Each row is a point. To make a cloud, some directions were put in groups of two or more. Within a group, all points are equally far from the middle, so they leave a hole (a ring in 2 directions, a hollow ball in 3). The other directions are filled evenly. Then the cloud was stretched, turned, moved and blurred a little. Count the holes, and give their numbers of directions, smallest first.

Cloud (19 x 3)
[[-45  40  37]
 [ -9   4  39]
 [  7  15 -13]
 [ -5 -29 -27]
 [ 14  50  19]
 [ 15  17  53]
 [  0  -9 -39]
 [ 18  31  11]
 [ 67  27 -16]
 [-11  13 -47]
 [-29  51   7]
 [-12   5 -11]
 [ 55  -4  68]
 [  0 -64   3]
 [ 56  -9  -9]
 [  8 -25   7]
 [ 19 -24  39]
 [ 66  -9   0]
 [ 68  17  23]]
Holes: 0

Cloud (30 x 4)
[[ 64 -23  41 -25]
 [ 65  34  27   7]
 [ -4  22  64  -4]
 [ 72  26  -2  -3]
 [ -8  63  -9 -30]
 [-22 -24   3  28]
 [-56  -5 -34 -31]
 [ -3   5 -45 -43]
 [-16   8  23  20]
 [ 27  14  40  14]
 [-21 -13   1 -54]
 [ -3  31  23 -50]
 [ -8  21 -19 -47]
 [-24 -31 -24 -49]
 [-21  13   9  24]
 [ 63  48   4  14]
 [ 31 -37 -10 -24]
 [ 71  15  19  -8]
 [ 32 -43  34 -63]
 [ 41  15  17  14]
 [-32   3  57 -21]
 [-16   9  39  12]
 [ -4 -23 -14  27]
 [ 59  -4   2 -37]
 [-14  11 -41  41]
 [ 11   6  10  24]
 [ 37 -28   5 -47]
 [-20 -45   7 -59]
 [ -2 -33 -39  23]
 [ 12 -38  13 -60]]
Holes: 1 (2)

Cloud (50 x 6)
[[-26 -16  26 -60  20  15]
 [ 10 -15  16   2 -10  63]
 [ -7 -23  -4  -4  70  21]
 [-19 -24  56 -31 -28  -4]
 [ 40  36  35  19 -33   9]
 [ 36  20   5 -42  -9  -7]
 [ 16  19 -59  11   2   2]
 [ -3  -6  11 -32  67  12]
 [-27 -26  10  -8 -67 -47]
 [ 21  64   0  42 -64 -14]
 [-25  15 -15  -7  24  64]
 [-17 -56  -8 -53   9  -7]
 [-12   8   6  50  -9  35]
 [ 34 -48  33  -2 -61 -11]
 [-19 -27  -8   7  51  37]
 [  4 -30   7 -70 -10  15]
 [  3 -46  59  -6 -41  -4]
 [-26  11  -9  40 -48 -10]
 [ 30  34  -9  62 -11  34]
 [-33 -33  27 -41 -38 -40]
 [ 38 -19  22  15 -89 -27]
 [ -9  14 -22  39  -3  46]
 [  4 -50  17 -12  39  30]
 [-20   5  -9 -23  79  25]
 [-16 -51  15 -35  29  43]
 [  4  62 -40  21  12 -26]
 [ 11  28 -32  51  21 -17]
 [  2 -42  19  -7  30  47]
 [-42 -13  32  -4 -20 -34]
 [ -3 -31  38  20  11 -19]
 [-15  58   9   2   6  28]
 [ -5   0 -13  15  41  64]
 [ 22  35  31  -3  16  17]
 [ 29  -7  -2  28 -38 -59]
 [-39 -57  18 -25 -26 -15]
 [-15 -27   4 -48  52  47]
 [-17 -41  34  -2 -59 -51]
 [ 61  -4   0  10 -32 -23]
 [ 13  37  40   9 -26  19]
 [ 18  23  20 -39  20  20]
 [-14  -7 -12 -14  72  51]
 [  5  48  -2  29 -74   6]
 [-14  -7 -26 -30  38 -33]
 [-41 -27  44 -14 -17  -7]
 [  2  19  -5  -2 -89 -32]
 [-25   3 -39  18  -6  17]
 [ 10  28  20  -8 -61  28]
 [-16 -70  30 -14  -8   5]
 [  6  24 -16  32 -74   9]
 [ -7  -7  -5 -40  12 -49]]
Holes: 2 (3, 3)

Cloud (52 x 6)
[[  1  -1 -30  52 -21 -23]
 [ 12  28  37  -6 -12 -26]
 [ 41  -1  46  40  -1   5]
 [-10 -56 -20 -42  -3  20]
 [-17 -24   3 -10 -67   4]
 [ 46  -2  41 -36 -44  41]
 [ 31  33 -54   6 -31  14]
 [-42 -27 -17 -40   8  15]
 [ 58  23  14  43 -14  20]
 [ 23   5  49 -48 -35  28]
 [ 26 -52  22   4 -55  29]
 [ 78   0  24 -11 -22  17]
 [ 21   0  41 -63  -9  34]
 [ -2 -17  41  20 -37  53]
 [ 24  45 -50  12  12   7]
 [-29   0 -30  50   4  -7]
 [ 48  23 -38 -18   5  60]
 [ -6   7  25 -64   7  19]
 [ -3  21   9  10  43  53]
 [ 15 -57 -21 -24   8  48]
 [ 42  46 -39  17 -17  17]
 [-21  11 -37 -21 -41  34]
 [-13   1 -17 -13 -65  19]
 [  0 -29  20  19 -45  59]
 [ 52 -29  20  11 -48  44]
 [ 62   9 -13 -18  36  29]
 [-20 -18   4  22  45  39]
 [ 34 -11 -15   0 -48 -32]
 [ -7 -26  16 -21  26  69]
 [-11 -19  22  -2  -1 -48]
 [ 21   0  48 -11  43  19]
 [  3 -38 -44  11 -19  50]
 [ -5 -18  39  24 -35  52]
 [  7 -15  67  12 -19  31]
 [ -5  35  19 -11 -45  39]
 [ -2  29  31  22 -17  55]
 [ 49 -15  34 -55 -15  43]
 [ 35 -48  -3  18 -46 -12]
 [ 59  36 -17  27 -21  36]
 [-42 -20 -10 -14  31  -8]
 [ -1 -52  46  -2 -42  28]
 [ 11  -5 -61 -36  -4  14]
 [-24 -36 -22  11 -23  57]
 [ -6 -24  52  37 -17  14]
 [ 36  31 -21  27  39  41]
 [-29 -26  26  -9 -51  -9]
 [ 25   1  45 -56 -32  28]
 [ 13   7 -61  23 -28  -6]
 [  9 -18  51 -37  21  47]
 [ 46 -10  -6   9  50  27]
 [-27   4 -18 -10 -55  22]
 [ 59 -13  31 -49 -20  38]]
Holes: 3 (2, 2, 2)
